Each row of a before or after table is a point. The points were changed in one or more steps. Then noise was added and the rows were shuffled. The steps act on how far a point lies along the listed directions, d1 being the first. Write out the steps. A step turns or swaps two directions, mirrors them in a line or flattens them onto one, adds a multiple of one to another, or multiplies one. Angles are multiples of 10 degrees, from the lower direction toward the higher: turns from -170 to 170, lines from 10 to 170 but not 90. Use the fewest steps. Two steps may share a direction if one is a turn and the other turns, adds or multiplies; they go together, in the order done. Otherwise the lowest direction goes first.

Directions:
(1): [37 32]
(2): [ 32 -37]
Before (9 x 2)
[[ -7  17]
 [-36  16]
 [-30  -8]
 [-15  30]
 [-33  -7]
 [-24  -3]
 [ 80 -46]
 [  2  35]
 [ 74 -20]]
After (9 x 2)
[[ 11 -36]
 [-12 -28]
 [ 26 -21]
 [ 17  -8]
 [-11 -31]
 [ 32  -2]
 [-11  77]
 [-12 -26]
 [-33  87]]
Steps: multiply d2 by -1

Directions:
(1): [-31  44   2 -43]
(2): [-18 -22  63  -7]
(3): [-59 -21 -22  20]
(4): [  6 -44 -19 -49]
Before (9 x 4)
[[-48  33  24   7]
 [-21  45  38  -5]
 [-10  64  29 -20]
 [ 24   2  -5  62]
 [ 54  -5 -22  63]
 [-23  31   1 -33]
 [ 34 -24   2  28]
 [ 35  -2   0  51]
 [-31  54  -6  -9]]
After (9 x 4)
[[ 47 -15  11  12]
 [-46   9 -18  -2]
 [-34  59 -52  24]
 [-51  49 -72  22]
 [-40  39 -44  25]
 [ 43  32  12  24]
 [ 59  22 -19  38]
 [ 48  -3 -10  62]
 [ 33   8   3  49]]
Steps: turn d1 and d3 by -140 degrees; add 1 times d4 to d2

Directions:
(1): [  3   8   8  50  39  15 -57 -51 -22]
(2): [-58 -18  42  -6  32  27  31 -26  44]
(3): [-35  -4 -18  48 -43  35 -33  41  33]
(4): [-14 -15 -68 -46 -11   9 -24 -48  24]
(5): [ 49  32   2  22  -1 -22   8 -18  77]
Before (13 x 9)
[[-64 -44  23 -75  13   9  20  -5 -68]
 [ 30  10  31  65  21 -32 -27  29 -55]
 [ 33  20  19  12  27 -24 -42 -17 -34]
 [-20  13 -34  13 -69   8 -29  47  44]
 [-10   9   1 -12  50  -5 -30 -56 -34]
 [-56 -22  -4 -48 -20  38  28  17 -15]
 [ 10  -1  13  21  58   7   5 -68   9]
 [  1  19  25  81  19  12 -41  13   3]
 [ 23   3  -9  61  16  28 -36   0 -28]
 [-26   6 -23 -31  -1  12  23  26 -15]
 [ 41  15   4  13  26  -4 -16 -39  -7]
 [-40 -12 -10 -49 -36   9  69  37  73]
 [ 24  33 -17 -12  32 -18  -2 -49 -10]]
After (13 x 9)
[[ 42   5  -5  38  25  11 -20  -8 -42]
 [-95 -49  21 -45  -3  36   4  11 -42]
 [ 31  25  13  58   9 -12 -30  26 -17]
 [ 11  14  40  -2  43 -18 -19 -30 -16]
 [-49 -18 -19 -29 -35  40   4  29 -21]
 [-26   6 -23 -27   0  13  18  24 -17]
 [ 19   8  18  11  36   6  -6 -47   9]
 [-23  -4 -36 -23 -61   9  37  60  60]
 [-42   2  12   7  52  17 -35 -58 -10]
 [-19  -6  11  49  41  32 -11 -52  34]
 [ 28   4  47  24  32 -45  16  24 -49]
 [-11  25   0  -2  46   3   1 -61  15]
 [ 41  28 -49 -10 -58 -31 -32  31  -7]]
Steps: add 0.5 times d4 to d1; turn d2 and d3 by 60 degrees

Directions:
(1): [ -2 -65  88  15 -31 -23 -19  13  -9  10  26  -3 -16 -35]
(2): [-58   7  12   2 -23  78  -6  31  22  17 -20 -59 -27   7]
(3): [  5   0  16   4 -30  47 -56 -38  34 -20  22  64  -1  51]
(4): [  4  17   9  -1 -49  19  74   1 -28  64  39  28  16  25]
Before (13 x 14)
[[-12  -7  22  -9   1 -15 -26  -4  -2  13 -24 -19 -16 -35]
 [ 56  20 -59  -7  26 -43  39 -32  -8 -15   5  41  30  27]
 [ -7  25 -37 -18  34  28 -14   1   6 -34 -16   8   1  19]
 [ 45 -27   6   3  26 -95   6 -33 -37 -11  23  58  23 -23]
 [-23   5  35  12 -48  42   6  24  12  21  17 -12  -3  20]
 [-34  -1  28  12  -6  25  -3  31  -7  19   2 -39 -18  -1]
 [-15 -16  31   5  -3  39 -31  19  13   5   5 -21   1   2]
 [-51 -17  10   9  -2  13  -6  18  30   3  -9 -36 -29 -11]
 [ 17 -21  20   0  -6  10 -10   7   6 -15   1  42 -14  -6]
 [-20 -25   8  -1 -12  12  -9  24   0  15  -7 -32  -5 -17]
 [-29  35 -20   0 -27  61  19  -8  14  13   3  -1  -3  53]
 [ -4  -2  -2   6  20  -4  -5   2   0  -4   2 -33 -15  -8]
 [-34  -7  -3  -6   3  24 -18  18   1  -2 -27 -53 -20   0]]
After (13 x 14)
[[ -2  -5  12  -1 -21  57 -23   4  26 -16  -4  43 -20  19]
 [  2  12 -44 -11   1  19  -9  -4   7   0  -8  11  13  20]
 [-58 -49  81  16 -43  51 -33  14  12  18  12 -22 -35 -10]
 [  9 -76  66  13  -1 -64  43  40 -27  18   6 -57 -14 -64]
 [  9  44 -34   1  -6  26 -21 -16  26 -25   4  34  18  50]
 [  2  44 -42  -1  23  12  -8  -9  -2  -9  -1  16  11  37]
 [  9  29 -30  -3  10  45 -27 -14  18  -7   7  30  27  45]
 [ 21 -16   6 -11  36 -56  36  21 -44  -7   6  -4  10 -40]
 [ 14  20 -48 -12  23 -21  15 -10 -21  -3 -15   1  11  14]
 [-11  27 -51  -3  15  -3  11 -20  26  -7  -1  26   3  27]
 [  6   9 -13   3  18  -7   9  -3  -9   4   9 -18  -7  -1]
 [-13  27 -11 -15  -9  24 -22 -23   9  16 -22   8  -8   7]
 [ 27   6 -27  -1  26 -61  30 -15 -21 -14   1  11  17  -2]]
Steps: add 1.5 times d1 to d3; turn d1 and d2 by 120 degrees; multiply d4 by 0

Directions:
(1): [ 42  46   0  -3   0 -18 -38   0 -25 -13 -50 -62 -18 -60  -7 -11 -39 -25
   2   7  36 -32  73  40]
(2): [ -7   0 -49   9  -1 -35  -2 -32  23  58  40 -36  -5  29  -3 -40  39 -77
  20  18  -8 -74   5 -28]
(3): [ 43 -21 -27   5  20 -41   6  21  -6  13 -45  12 -22   1 -68  27  30  38
 -62  -1  32 -60 -62   6]
(4): [ 68 -62  31  26  12 -53 -41  19  31  17  -5  68  10 -10  34  -7 -35   1
  18  46 -25 -10  31 -28]
(5): [ 43   0 -55 -53 -17  16  51  46  29 -67  -4 -27  51  10  17   0 -43   3
   7  -4 -42 -46  -8 -28]
Before (11 x 24)
[[-38 -23  -8  -6  -6  20  20 -25  20  19  56   6   7  37  28 -30  15 -44
   51  15 -29   6   0 -44]
 [ 14 -16 -25 -20   6  -7   4  27  12 -14 -10  -2  17  -2 -10   1 -12  18
   -7   0  -7 -19 -17  -2]
 [-18   0 -78 -28  -2  11  67  17  12   6  27  -9  14  51 -50   3  58   6
  -40 -25 -17 -67 -95 -19]
 [-20   4  27  15   9   1 -22 -29  -9  13 -17  19 -25  -6  -2  -3  23  -7
   -4 -24  17  21   0   6]
 [ -3  21  -2  19   3 -22 -23 -25 -13  26   6 -15 -25   2   7 -22  10 -26
   11  -1   9  -4  44   6]
 [-24  42 -23 -39   0  39  29  22 -16 -43  -1 -41  20   8  -4   9  -2  12
  -17 -34  -5  13 -19  10]
 [ -1 -15 -28  -6  -2   1  10  -8   1   7  -1 -11  -3  13 -13   2  22   7
  -22   5   5 -30 -10  -2]
 [-30  33  -4   7  11  -2   2 -29 -14  -1   1  -9 -11 -25 -37  17   9  -3
   -2 -16  30   8  -4  11]
 [  9  29 -40  -1 -20 -23  -2  -9   4   8  10 -46  18  10  15 -21  13 -49
   25  20 -17 -46  28 -25]
 [ 17  26 -33 -25 -22  -4  -7  -9  13 -19  16 -39  19 -12  26 -25  -5 -38
   16  18 -12 -29  29 -20]
 [-32  18 -28  -9 -10  12  16 -12   7  19  28 -28   8   5   6 -18  12 -34
   18 -19  -5 -15   7   4]]
After (11 x 24)
[[-40 -22  -5  -3  -5  19  18 -28  19  22  55   6   5  37  28 -30  18 -44
   50  15 -26   7   0 -44]
 [ -2  29 -28  11 -15 -26 -14 -20  -3  24  11 -39   5   7  12 -22  25 -49
   23  21  -7 -35  30 -18]
 [  4  26 -15  -7 -17  -9 -24 -26   3   3  17 -30   1 -16  20 -25   9 -38
   14  20   3 -13  31 -10]
 [ -3   4   4  -7   2   7  -2 -11   3 -14 -19   9  -5  -2   5  -3   5  -6
   -1 -27   0   2  -2  -6]
 [  8  21 -17   5  -1 -18  -9 -13  -4   8   5 -20 -12   5  12 -22  -2 -24
   13  -2  -3 -16  41  -2]
 [-40  42  -5 -21   5  34  13   7 -26 -20   0 -32   4   5 -10   8  13  11
  -20 -33   9  28 -17  18]
 [-35  18 -24  -6  -8  11  13 -16   5  23  27 -25   6   5   6 -18  14 -34
   18 -19  -3 -12   8   5]
 [-21  33 -15  -5   6   1  14 -19  -8 -17   0 -15   1 -23 -33  17  -2  -1
   -1 -17  20  -3  -6   4]
 [ -4 -15 -24  -2  -1  -1   6 -12  -1  11   0  -9  -7  11 -15   3  23   6
  -22   5   8 -27  -9  -1]
 [-36  -1 -55  -5   5   5  44  -3   0  36  28   3  -8  46 -57   3  75   5
  -43 -24   1 -47 -91  -8]
 [  2 -17 -10  -5   9 -11 -11  14   3   6  -9   5   2  -5 -15   1   0  17
   -9   2   5  -5 -14   5]]
Steps: multiply d5 by 0
